Rows are points. The window is the flat piece filled in between its corners: a triangle in 3 columns, a solid with four corners in 4, and so on. A path goes straight from each point to the next, and from the last back to the first. List the points from which the path goes on through the window.

Window (3 x 3)
[[-19 -34   4]
 [  4  42  40]
 [ 12 -20 -10]]
Path:
(1): [ 11 -56  -3]
(2): [-38 -36 -17]
(3): [-15 -22 -22]
(4): [ 18 -40   2]
(5): [10 24 51]
(6): [-8 46  1]
(7): [-13   4 -16]
(8): [ 42 -49   4]
Through the window after points: 5, 7

Window (4 x 4)
[[-27  -9 -11  20]
 [-13  31  -4  -2]
 [-37  39  54 -21]
 [ 33 -69  15   5]]
Path:
(1): [-16  13 -12 -44]
(2): [-36   7  38 -37]
(3): [-22  55  55   8]
(4): [15 -8 -3 40]
(5): [-40 -25 -21  -3]
(6): [-12 -29   4 -27]
(7): [-10  -7   8  30]
(8): [-14  19   2  21]
Through the window after points: 2, 6, 8

Window (8 x 8)
[[-14 -52 -38 -34 -17  -8  -8  43]
 [-21  39 -20  28 -24  -8 -51 -72]
 [ -2  25  12  47 -22 -45  10 -22]
 [ 48 -20 -32   8   9  34  49  -4]
 [ 56 -30   8 -25 -52 -17   4 -10]
 [  4 -67 -49  27 -32  46   8  55]
 [ 32 -40   3  36  25  28   0 -11]
 [-43  70  38   4 -47 -23 -40  -3]]
Path:
(1): [-24 -49  -4 -19 -23   6  64 -16]
(2): [-14  -3   6   2 -27   6   0  -6]
(3): [ 15  29 -19  15 -19  -6 -21 -12]
(4): [ 59  -5 -12  23   6   0 -26  10]
(5): [ 19 -25   1  -4 -36  -2  10 -22]
(6): [ 14 -16   9  -5 -41  -5  10 -14]
(7): [ 39  -5 -10  -3 -28  -6 -30  23]
(8): [ 17  -3 -15  17  -1 -22 -16   9]
(9): [-13  -6  -5  13 -32  -9   0 -22]
(10): [-44  21  11  13 -45  -5 -19 -39]
(11): [ 27  62   1   9  -9 -19 -46  19]
(12): [ 47 -16 -18  19 -13  -2 -18  37]
Through the window after points: 2, 4, 6, 8, 10

Window (11 x 11)
[[-95 -31  24   9 -52  -2  30  13  -9  33   1]
 [ -2  14   3   1  36 -37  30  -1  43 -16 -40]
 [-72  -8  12  52 -30 -13  43  -9 -47  14  15]
 [-18  46  28   9  18 -19 -10   8  38 -19  10]
 [ 49   2   3 -22  30  31 -39 -37 -28  43  16]
 [ -2   6 -23 -10  48 -18 -25  18  -8 -26 -35]
 [ 14  10  15  26   5 -11  -8  25  -1  11 -29]
 [ 43  15  23 -34  16   6  -1   5  -3 -24  -1]
 [ 29 -28  14  -9  -2 -14 -36 -25   3  -8   2]
 [ 37 -26  46 -15  49   7 -25   1   0   8  27]
 [-14  12  25  15  35  17  -5  -2  25 -41 -48]]
Path:
(1): [  6  26  58 -22   4 -49 -12 -33  -5   0 -18]
(2): [-17 -27 -16  16  23  36   4  35  30  -7  -5]
(3): [-33 -21  -1   5  -6  15   6  13   6  13   6]
(4): [-17  15  58 -10  -1 -52  21 -16  -5  -8 -32]
(5): [ -8  -3  31 -21  12  -5 -18  -7 -31   2 -26]
(6): [  2 -15 -10  16   9   7  12   6  13   2   7]
(7): [ -4   0 -27  20  28   5   9   6  21 -17  -9]
(8): [ 18   6  35  -9  28 -20 -14  -5   3  -7 -12]
(9): [-10   0  51 -13  23 -28 -15  -4  -8  14 -28]
(10): [ 1 -1 11 19 -6 18  7 -1 12 -9 19]
(11): [ 45 -21 -11  -8  -2  -1  12  18  48  11   9]
(12): [-18   9  59  -7  49 -15 -36 -32 -44 -25 -14]
Through the window after points: 3, 11

Window (14 x 14)
[[  3   7 -15 -19  54 -26  94  -3  -1  11  38   5 -31 -15]
 [ 69 -27  30  10  -7  16  16 -22  54 -13  25 -26  26  17]
 [-26  -7 -55   5  -1 -37 -36  24  -2 -10 -16  22 -28 -19]
 [-34  66 -15  -2  32 -13  28  29  16  21  56 -30  -5 -18]
 [-33  39  56 -25  40 -16  26  31 -12  15  21 -20 -18  -1]
 [-10  29 -39 -28  42   5 -22  27 -28  29  22   0 -36  25]
 [ 28 -41  -6  -5 -32  42   0 -29  55   9   9   6 -40 -36]
 [ 66 -39  34  34   0   8 -24   1  33  28  48  10  -2 -27]
 [-25   2 -30  22   2  12 -19  27 -35 -32  37   1 -50  -1]
 [ -1 -44 -33  32 -16  46 -19 -44  15  -3  -1  64   9 -21]
 [ -4  72 -13 -45  27 -31  -9  13 -41 -18  45  14 -32 -16]
 [ 11 -55 -26   9 -38  24 -25 -21 -16  17  10 -16  16 -42]
 [-14 -53 -22  17  15   7 -39 -59  24  -3  23 -10 -18 -28]
 [ 21 -71  15 -12 -32   7  18 -27  57  14  64  19  12   4]]
Path:
(1): [ -3   2   2  16 -43  -9   0 -55   7   5   8 -13 -39   6]
(2): [  1 -30 -30  -2  19  18 -21  18 -14  -3  34   5   1 -35]
(3): [ -5  -1  -7  -7  24  18  20  13  34  -9  41   0 -11 -25]
(4): [ 14 -15  -6  14  -9 -20 -21 -15 -17  13   7  16 -35   9]
(5): [ -9  -8  -3  26 -16   5  -6 -16 -12   3  23 -13 -31   8]
(6): [ 13  -5 -41 -26  51  -1   5  54  11 -19  45  35 -13 -50]
(7): [  7 -34 -20 -12  20  45 -15 -10  38  -6  42  10 -24 -23]
(8): [ 39  18   5  38 -42 -71   7  -3 -29  18   9   2  20  16]
Through the window after points: 1, 5
